Rows are points. Two turns around zero, p and q, are shown by what they do to some points. Write where each new point lands after one turn and then the other. Backwards means that the second turn is done in reverse. Each puzzle has new turns, and all numbers are rounded.

Turn p:
[ 0.07 -0.34] -> [-0.33 -0.10]
[ 0.15 -0.26] -> [-0.25 -0.17]
[0.11 0.33] -> [ 0.34 -0.08]
[-0.34  0.27] -> [0.24 0.36]
Turn q:
[-0.25  0.08] -> [-0.17 -0.20]
[0.50 0.05] -> [0.15 0.48]
[-0.25 -0.13] -> [ 0.02 -0.28]
Where do these land?
q, then p: [-0.32 -0.24] -> [-0.38 -0.13]
q, then p: [ 0.32 -0.09] -> [ 0.27 -0.19]
p, then q: [0.25 0.35] -> [0.35 0.25]
q, then p: [-0.25 -0.02] -> [-0.24  0.06]

Turn p:
[ 0.00 -0.05  0.35] -> [-0.28  0.22  0.00]
[-0.19  0.05 -0.05] -> [-0.07 -0.19  0.01]
[0.00 0.34 0.26] -> [-0.23  0.05 -0.36]
[-0.08 -0.43  0.21] -> [-0.19  0.19  0.41]
[ 0.26  0.27 -0.64] -> [ 0.65 -0.25 -0.25]
[ 0.02 -0.19 -0.14] -> [ 0.14 -0.01  0.19]
Turn q:
[ 0.02 -0.57 -0.01] -> [-0.15 -0.50  0.23]
[-0.36  0.15 -0.17] -> [-0.06  0.32  0.27]
[-0.03  0.42 -0.26] -> [-0.14  0.45 -0.14]
[0.11 0.17 0.15] -> [ 0.16  0.06 -0.18]
[ 0.25 -0.16  0.29] -> [ 0.19 -0.32 -0.17]
Where do these land?
p, then q: [-0.08  0.33 -0.45] -> [-0.38 -0.41 -0.07]
q, then p: [-0.23 -0.13  0.48] -> [0.10 0.54 0.00]
q, then p: [-0.30  0.10 -0.06] -> [-0.19  0.08 -0.25]
p, then q: [ 0.28 -0.23 -0.09] -> [ 0.16  0.05 -0.34]
p, then q: [ 0.33 -0.06  0.12] -> [ 0.02  0.27 -0.23]

Turn p:
[-0.30 -0.17 -0.07 -0.31] -> [-0.25  0.32 -0.24 -0.04]
[-0.10  0.40 -0.13  0.31] -> [0.41 0.14 0.25 0.18]
[ 0.05 -0.07  0.31  0.02] -> [-0.06 -0.11  0.09 -0.28]
[-0.05  0.24 -0.30 -0.58] -> [ 0.16  0.22 -0.63  0.12]
[ 0.09 -0.10  0.06  0.51] -> [-0.02 -0.19  0.49  0.09]
[ 0.31 -0.30  0.13  0.05] -> [-0.24 -0.38  0.04 -0.06]
Turn q:
[-0.42 -0.25 -0.20  0.45] -> [-0.08 -0.32  0.61 -0.03]
[ 0.11 -0.19  0.47 -0.34] -> [-0.14  0.54 -0.13  0.25]
[-0.03  0.38  0.03  0.13] -> [ 0.23 -0.25 -0.14  0.17]
[ 0.00  0.15 -0.38  0.10] -> [ 0.04 -0.34 -0.05 -0.25]
[ 0.39 -0.28  0.07 -0.01] -> [ 0.13  0.40  0.03 -0.24]
[-0.06  0.18  0.00 -0.33] -> [-0.19 -0.03 -0.31  0.10]
Where do these land?
q, then p: [ 0.27 -0.20  0.27 -0.02] -> [ 0.42 -0.06 -0.05 -0.03]
p, then q backwards: [0.17 0.17 0.24 0.04] -> [ 0.12  0.08 -0.22  0.22]
q, then p: [ 0.17 -0.24  0.14  0.47] -> [ 0.21 -0.37 -0.05 -0.38]
q, then p: [-0.18  0.23 -0.50 -0.35] -> [-0.48  0.37 -0.18  0.24]
q, then p backwards: [-0.44  0.05 -0.15 -0.13] -> [ 0.24 -0.41 -0.07  0.07]

Turn p:
[ 0.11  0.03 -0.05  0.34 -0.30 -0.27] -> [-0.32 -0.32 -0.13 -0.16  0.11 -0.19]
[-0.40  0.39  0.25  0.42  0.51 -0.23] -> [-0.03  0.26  0.27 -0.02 -0.31 -0.79]
[ 0.03 -0.35 -0.21 -0.34  0.04  0.24] -> [ 0.24  0.10 -0.03  0.25  0.25  0.39]
[ 0.02 -0.34  0.16 -0.23  0.32  0.58] -> [0.15 0.60 0.21 0.12 0.16 0.41]
[ 0.31  0.40 -0.22 -0.15 -0.23 -0.27] -> [-0.12 -0.46 -0.25  0.06 -0.39  0.10]
[ 0.10  0.05 -0.34 -0.30  0.06 -0.10] -> [ 0.16 -0.20 -0.12  0.34 -0.12  0.15]
[-0.41  0.21  0.01  0.00 -0.10  0.12] -> [ 0.29  0.14 -0.20 -0.20 -0.06 -0.22]
[ 0.33 -0.23  0.14  0.37 -0.19 -0.01] -> [-0.50 -0.06  0.06 -0.17  0.25  0.08]
[-0.08 -0.16  0.26 -0.11 -0.12 -0.06] -> [ 0.12 -0.06  0.20 -0.23  0.11  0.08]
Turn q:
[-0.59 -0.05 -0.25 -0.17 -0.15 -0.03] -> [-0.51 -0.18  0.03 -0.21  0.15 -0.32]
[ 0.11 -0.13  0.10 -0.04 -0.15  0.04] -> [ 0.07  0.02  0.05 -0.14  0.07  0.18]
[ 0.17 -0.03 -0.16  0.02  0.07  0.23] -> [ 0.22  0.15 -0.12 -0.08  0.05 -0.13]
[-0.01  0.02  0.21  0.48 -0.23  0.01] -> [ 0.28 -0.40  0.24  0.10  0.11  0.08]
[-0.26 -0.20 -0.21 -0.11 -0.25 -0.24] -> [-0.36  0.03  0.28 -0.15  0.20 -0.09]
[ 0.17 -0.03 -0.14 -0.04 -0.20 -0.18] -> [ 0.01  0.18  0.29 -0.08 -0.02  0.02]
[ 0.19  0.32 -0.25  0.05  0.00 -0.27] -> [ 0.05  0.19  0.28  0.17 -0.31 -0.20]
[ 0.14  0.04  0.45 -0.18 -0.26  0.36] -> [ 0.20 -0.21 -0.19 -0.39 -0.15  0.39]
[ 0.08  0.05  0.25 -0.03  1.17  0.07] -> [ 0.02  0.25 -0.86  0.79 -0.10  0.08]
Where do these land?
p, then q: [ 0.29  0.06  0.33  0.00 -0.41 -0.16] -> [-0.32  0.03 -0.27 -0.40  0.20  0.14]
p, then q: [-0.51  0.23 -0.03  0.19  0.34 -0.09] -> [-0.05  0.12  0.51  0.29 -0.29  0.16]
p, then q backwards: [ 0.17  0.23 -0.48 -0.04  0.04  0.05] -> [-0.09  0.18  0.23 -0.01  0.47  0.01]
q, then p backwards: [-0.07 -0.32  0.22  0.15  0.30 -0.12] -> [ 0.16 -0.33 -0.37 -0.04  0.01  0.11]
p, then q: [-0.12  0.34 -0.61  0.05  0.02 -0.19] -> [ 0.09  0.18  0.53  0.15  0.35 -0.27]
p, then q: [ 0.03 -0.42  0.25 -0.41 -0.32  0.37] -> [ 0.30  0.18 -0.65 -0.23 -0.20  0.00]
q, then p: [-0.23 -0.15  0.25  0.11 -0.02 -0.24] -> [ 0.03  0.34  0.10 -0.03  0.26 -0.12]
p, then q: [ 0.49  0.01  0.19 -0.40 -0.15  0.19] -> [ 0.21 -0.23 -0.33 -0.53  0.09 -0.05]
p, then q backwards: [-0.04  0.02 -0.12  0.36  0.20  0.19] -> [-0.07 -0.08 -0.31 -0.15  0.29 -0.10]

Turn p:
[-0.01 -0.28 -0.15 -0.02 -0.14 -0.11] -> [ 0.08 -0.22 -0.01  0.01 -0.16 -0.23]
[-0.10 -0.09  0.17  0.07 -0.13  0.04] -> [ 0.22 -0.02  0.07  0.09  0.09 -0.02]
[ 0.26 -0.06  0.30  0.03 -0.04  0.25] -> [ 0.08 -0.01  0.11 -0.18  0.41 -0.04]
[-0.02  0.07 -1.00 -0.03  0.23  0.25] -> [-0.58 -0.55 -0.08 -0.20 -0.54  0.37]
[ 0.33 -0.23 -0.01  0.28 -0.20 -0.23] -> [-0.09 -0.11  0.30  0.07  0.05 -0.46]
[-0.09  0.38  0.20 -0.47 -0.18 -0.16] -> [ 0.00  0.26 -0.55  0.25  0.19  0.02]
[-0.12  0.10  0.26  0.16  0.59  0.30] -> [ 0.10  0.36  0.25 -0.38  0.03  0.46]
[-0.08 -0.35  0.19  0.13  0.11 -0.35] -> [ 0.28  0.20  0.19 -0.04 -0.23 -0.33]
[-0.16  0.46  0.04 -0.16 -0.25  0.02] -> [-0.09  0.07 -0.29  0.38  0.18  0.23]
Turn q:
[ 0.40 -0.14 -0.13  0.11  0.53 -0.24] -> [-0.17  0.21 -0.43 -0.07 -0.49 -0.22]
[ 0.16 -0.28 -0.05  0.18  0.39  0.21] -> [-0.26  0.27 -0.32 -0.30 -0.04 -0.04]
[ 0.11  0.03 -0.06  0.24 -0.19 -0.11] -> [ 0.00  0.00 -0.10  0.26  0.13 -0.18]
[ 0.36 -0.34 -0.11  0.21 -0.16 -0.09] -> [ 0.12  0.31 -0.39  0.21  0.11 -0.11]
[-0.27  0.32  0.66 -0.01 -0.12 -0.21] -> [ 0.33 -0.40  0.44 -0.20  0.06 -0.41]
[-0.21  0.32 -0.18 -0.07 -0.05  0.25] -> [-0.28 -0.12  0.32  0.08  0.07  0.21]
[-0.18 -0.27 -0.09  0.15 -0.04 -0.15] -> [ 0.07 -0.17 -0.32  0.00  0.14  0.06]
[-0.29 -0.18 -0.05 -0.77 -0.13  0.18] -> [ 0.35  0.00  0.27 -0.20 -0.07  0.72]
[-0.06  0.55  0.00 -0.02 -0.22  0.16] -> [-0.18 -0.10  0.52  0.24  0.08 -0.05]
Where do these land?
p, then q: [-0.30  0.29  0.24  0.09  0.39  0.21] -> [-0.30  0.27  0.51 -0.09  0.08  0.01]
p, then q: [ 0.39 -0.13  0.16  0.03 -0.20 -0.29] -> [ 0.13 -0.35 -0.18  0.03 -0.32 -0.22]
q, then p: [-0.19 -0.38  0.23 -0.34  0.19  0.25] -> [-0.10 -0.11 -0.50 -0.31  0.27  0.11]
q, then p: [-0.10  0.16  0.09  0.17  0.21  0.03] -> [ 0.22  0.06 -0.15  0.06 -0.17 -0.10]
p, then q: [-0.24 -0.30 -0.26 -0.37 -0.28 -0.41] -> [ 0.15  0.00 -0.42  0.62  0.11  0.04]
q, then p backwards: [ 0.05 -0.35 -0.45  0.32 -0.01 -0.32] -> [-0.16  0.30 -0.14 -0.54 -0.32 -0.10]
q, then p: [ 0.20  0.36  0.04  0.31 -0.29  0.27] -> [ 0.11  0.55  0.25  0.13 -0.14  0.10]
q, then p: [ 0.18  0.36 -0.05 -0.22 -0.02  0.27] -> [0.23 0.24 0.05 0.23 0.30 0.17]

Turn p:
[ 0.29 -0.22 -0.38 -0.20  0.28  0.20 -0.10 -0.28] -> [ 0.56  0.18 -0.11  0.07  0.22  0.10  0.11  0.30]
[-0.07  0.33  0.05 -0.41 -0.47 -0.25  0.02  0.08] -> [-0.35  0.07 -0.52  0.04 -0.13 -0.22  0.18 -0.29]
[ 0.24 -0.36  0.49  0.28 -0.04 -0.29  0.06  0.23] -> [-0.27 -0.25  0.45  0.15 -0.03  0.38  0.30 -0.22]
[-0.34 -0.17 -0.21  0.03  0.14  0.03 -0.21 -0.18] -> [ 0.24  0.16  0.08 -0.42  0.08 -0.05 -0.10  0.00]
[ 0.09  0.43  0.41  0.38 -0.43 -0.35 -0.05 -0.47] -> [-0.14 -0.65 -0.35 -0.15 -0.53  0.29 -0.08 -0.29]
[-0.09 -0.50 -0.16  0.07  0.24  0.25  0.34  0.19] -> [ 0.04  0.09  0.40  0.06  0.60  0.01 -0.11  0.14]
[ 0.14  0.35 -0.29  0.13 -0.09  0.16 -0.22  0.04] -> [-0.02  0.00 -0.21 -0.05 -0.26 -0.11 -0.04  0.44]
[-0.34  0.18  0.15 -0.32  0.06  0.44  0.04  0.39] -> [-0.28  0.53  0.06  0.21  0.00 -0.26 -0.39 -0.06]
[ 0.09 -0.05 -0.05  0.06  0.32 -0.20  0.13  0.01] -> [ 0.22 -0.17  0.23  0.10  0.05 -0.14  0.13 -0.02]
Turn q:
[ 0.21 -0.36  0.56  0.02 -0.26  0.10 -0.35  0.02] -> [-0.04  0.66  0.04  0.05  0.25 -0.26 -0.06  0.33]
[ 0.15  0.01 -0.12  0.11 -0.03 -0.36  0.02 -0.14] -> [ 0.17  0.07 -0.24 -0.23 -0.06  0.04  0.11 -0.19]
[ 0.06  0.28  0.10 -0.19 -0.17  0.13  0.03 -0.25] -> [-0.20  0.00  0.01  0.10 -0.16 -0.36  0.06 -0.17]
[ 0.00 -0.07 -0.20 -0.31 -0.42 -0.08  0.15  0.40] -> [-0.18 -0.08  0.14 -0.47 -0.32 -0.01 -0.24  0.27]
[ 0.16 -0.19 -0.18  0.05  0.27  0.15  0.03 -0.06] -> [-0.07 -0.02  0.13 -0.02  0.28  0.24  0.02 -0.20]
[-0.02  0.75 -0.22  0.18 -0.33  0.11  0.25  0.24] -> [ 0.04 -0.54  0.20 -0.14 -0.46 -0.31  0.46  0.12]
[-0.19  0.19 -0.06  0.07  0.46  0.01 -0.37  0.04] -> [-0.04 -0.29 -0.33  0.33  0.28  0.16  0.13  0.11]
[-0.14 -0.28  0.49 -0.08  0.83  0.11  0.22 -0.19] -> [ 0.33 -0.04  0.07  0.56  0.59  0.03 -0.51 -0.30]
[-0.22 -0.33 -0.37  0.15 -0.35 -0.18  0.02 -0.06] -> [ 0.00  0.24 -0.03 -0.19 -0.42  0.45  0.02  0.02]
Where do these land?
q, then p: [ 0.17 -0.14 -0.34  0.02 -0.47 -0.26  0.16  0.10] -> [-0.17  0.32 -0.52  0.20  0.08 -0.04  0.00 -0.20]
q, then p: [ 0.19  0.18  0.07 -0.03  0.06  0.06 -0.07  0.25] -> [ 0.03  0.06  0.23  0.07  0.12 -0.13  0.18 -0.15]
q, then p backwards: [-0.10 -0.10  0.71 -0.33  0.47  0.19  0.04 -0.07] -> [-0.13  0.13 -0.04 -0.23  0.32  0.45  0.70  0.08]
q, then p: [-0.14  0.52 -0.26 -0.10 -0.02 -0.52 -0.09  0.09] -> [-0.03  0.09 -0.24 -0.21  0.60  0.00  0.39  0.20]
q, then p: [ 0.05  0.13  0.38  0.19 -0.22  0.32 -0.39 -0.17] -> [-0.24 -0.50  0.20  0.03 -0.11 -0.41 -0.08 -0.06]
q, then p backwards: [ 0.28 -0.29 -0.51  0.42  0.30 -0.08 -0.09 -0.06] -> [ 0.12 -0.69  0.12 -0.06 -0.26 -0.18 -0.13 -0.29]
q, then p: [-0.15 -0.03 -0.18  0.08 -0.37 -0.51  0.26  0.06] -> [-0.21  0.20 -0.57  0.13  0.08  0.16  0.24  0.13]
p, then q backwards: [-0.07 -0.38  0.03 -0.59  0.14  0.02  0.17 -0.14] -> [ 0.28 -0.25  0.26  0.28  0.34 -0.08 -0.04 -0.40]
q, then p: [-0.21 -0.26 -0.09  0.13 -0.03  0.37 -0.04  0.14] -> [-0.27  0.09  0.23  0.11 -0.14  0.11 -0.34  0.02]
q, then p: [-0.02  0.38  0.20  0.21  0.14  0.41  0.06 -0.19] -> [-0.02 -0.54  0.31 -0.02  0.09  0.15 -0.03 -0.18]

Turn p:
[-0.05  0.20  0.30  0.25 -0.13 -0.05 -0.21 -0.08  0.01] -> [ 0.12 -0.31 -0.09 -0.06 -0.23  0.04 -0.11 -0.24 -0.14]
[-0.20 -0.04  0.33  0.00  0.17  0.31  0.00  0.13 -0.42] -> [-0.10  0.20  0.04  0.07 -0.24 -0.12 -0.51 -0.21  0.18]
[ 0.05  0.08 -0.42 -0.13 -0.17  0.34  0.34 -0.25  0.00] -> [-0.34  0.12  0.34 -0.17 -0.03  0.21  0.33  0.13  0.28]
[-0.15  0.17 -0.92  0.04 -0.04 -0.51  0.19  0.07 -0.09] -> [ 0.08  0.43  0.46 -0.24  0.16 -0.14  0.60  0.23 -0.54]
[-0.18  0.24 -0.60 -0.28 -0.16  0.14  0.03  0.21  0.13] -> [-0.10  0.07  0.59  0.23  0.05 -0.13  0.42  0.16 -0.01]
[-0.24  0.09  0.10 -0.06 -0.20 -0.62  0.20  0.11  0.25] -> [ 0.01 -0.03 -0.26  0.03  0.20 -0.32  0.42 -0.32 -0.36]
[ 0.65 -0.11  0.34  0.10 -0.07  0.30  0.06  0.12 -0.04] -> [-0.37 -0.21 -0.34  0.15 -0.07  0.38 -0.36  0.28  0.05]
[0.15 0.08 0.12 0.17 0.52 0.14 0.07 0.00 0.03] -> [ 0.17  0.21 -0.05  0.12  0.09  0.43 -0.27 -0.10  0.03]
[ 0.15 -0.14  0.33 -0.21  0.04 -0.26 -0.32 -0.25  0.03] -> [ 0.17 -0.34 -0.25 -0.20  0.31 -0.14 -0.24 -0.01  0.06]
[-0.18 -0.56  0.41  0.13  0.03  0.22 -0.36 -0.07  0.09] -> [ 0.36 -0.13 -0.41  0.05 -0.27 -0.21 -0.28  0.08  0.45]
Turn q:
[-0.16  0.26 -0.56 -0.21  0.17 -0.39 -0.10  0.01  0.02] -> [ 0.42  0.05 -0.18 -0.04 -0.52 -0.08  0.18  0.13 -0.33]
[ 0.32  0.44  0.20 -0.17 -0.18  0.01 -0.27 -0.20 -0.04] -> [-0.47 -0.02 -0.06  0.17 -0.15 -0.26 -0.25  0.10 -0.30]
[-0.02  0.11  0.32  0.09 -0.38  0.16  0.21  0.66 -0.04] -> [-0.06 -0.24 -0.51 -0.03  0.26 -0.08 -0.37 -0.15  0.48]
[ 0.08 -0.11 -0.29 -0.28  0.41 -0.01  0.13 -0.14 -0.24] -> [ 0.25  0.03  0.10 -0.24  0.14  0.01  0.25  0.30 -0.38]
[ 0.04 -0.22 -0.24  0.29  0.39 -0.09  0.38 -0.28 -0.03] -> [ 0.14  0.05  0.15 -0.16  0.12  0.53  0.39 -0.07 -0.23]
[ 0.01  0.11  0.38 -0.39 -0.57  0.27 -0.09  0.10  0.38] -> [-0.39  0.05 -0.06  0.16 -0.12 -0.22 -0.49  0.36  0.51]
[ 0.05  0.02  0.20  0.10 -0.30  0.49 -0.32  0.31  0.10] -> [-0.32 -0.08  0.03 -0.21  0.03 -0.37 -0.28 -0.21  0.43]
[ 0.17 -0.63 -0.20  0.38  0.02 -0.18  0.15 -0.22 -0.19] -> [ 0.32  0.07  0.45 -0.08  0.26  0.48 -0.07 -0.31 -0.17]
[-0.26  0.14 -0.26 -0.16  0.40 -0.16 -0.18 -0.20 -0.07] -> [ 0.22  0.04  0.07  0.05 -0.24 -0.19  0.45  0.13 -0.28]
[ 0.13  0.08  0.44  0.10 -0.17  0.14 -0.07  0.49  0.44] -> [-0.34  0.29 -0.38  0.00  0.09 -0.13 -0.24 -0.19  0.51]
[-0.25  0.05 -0.31  0.13  0.19 -0.09  0.17 -0.52 -0.19] -> [ 0.13 -0.27  0.28  0.08 -0.18  0.29  0.41  0.07 -0.30]
[-0.12 -0.27  0.33  0.09  0.02 -0.15  0.00  0.00 -0.15] -> [ 0.11  0.04  0.11  0.30  0.33  0.00  0.02 -0.13  0.09]
Where do these land?
p, then q: [-0.06 -0.22 -0.15 -0.86 -0.49  0.27 -0.95  0.00  0.24] -> [ 0.46  1.07 -0.14  0.30  0.45  0.27 -0.14 -0.43  0.37]
q, then p: [ 0.23  0.23 -0.24 -0.02  0.25  0.39  0.21 -0.07 -0.08] -> [-0.25  0.29  0.16  0.10  0.18 -0.40 -0.05 -0.01  0.23]
p, then q: [ 0.26  0.08 -0.05  0.18 -0.13  0.04  0.33  0.12  0.08] -> [ 0.07 -0.42 -0.01 -0.14  0.00  0.02  0.12  0.02  0.21]
p, then q: [ 0.03 -0.31  0.98  0.01 -0.02 -0.28 -0.17  0.11  0.00] -> [ 0.49  0.20  0.55 -0.23 -0.56  0.01 -0.03 -0.24 -0.41]
p, then q: [ 0.06 -0.11 -0.26  0.08  0.08 -0.47 -0.08 -0.10 -0.28] -> [ 0.15 -0.04 -0.28 -0.01  0.17 -0.30 -0.08  0.23 -0.37]
p, then q: [-0.12  0.00 -0.08 -0.02  0.18 -0.04  0.13  0.32 -0.01] -> [-0.15 -0.17 -0.16  0.09 -0.06  0.03  0.10 -0.23 -0.16]
q, then p: [-0.09  0.34 -0.17  0.11  0.13 -0.37  0.10 -0.17  0.04] -> [-0.34  0.13  0.10 -0.21 -0.37  0.05  0.09  0.17 -0.03]
q, then p: [-0.04  0.18 -0.19  0.28 -0.02  0.36 -0.12  0.14 -0.05] -> [-0.04 -0.02 -0.10 -0.20  0.23 -0.28  0.22  0.00  0.29]
q, then p backwards: [-0.11 -0.34  0.16  0.13  0.08 -0.08  0.17 -0.32  0.30] -> [ 0.03  0.16 -0.32 -0.03  0.27  0.33  0.24  0.01  0.19]
p, then q: [-0.15  0.14 -0.01  0.11 -0.08  0.18  0.38 -0.02 -0.25] -> [-0.15 -0.30  0.03  0.28 -0.21 -0.04  0.04  0.19  0.15]
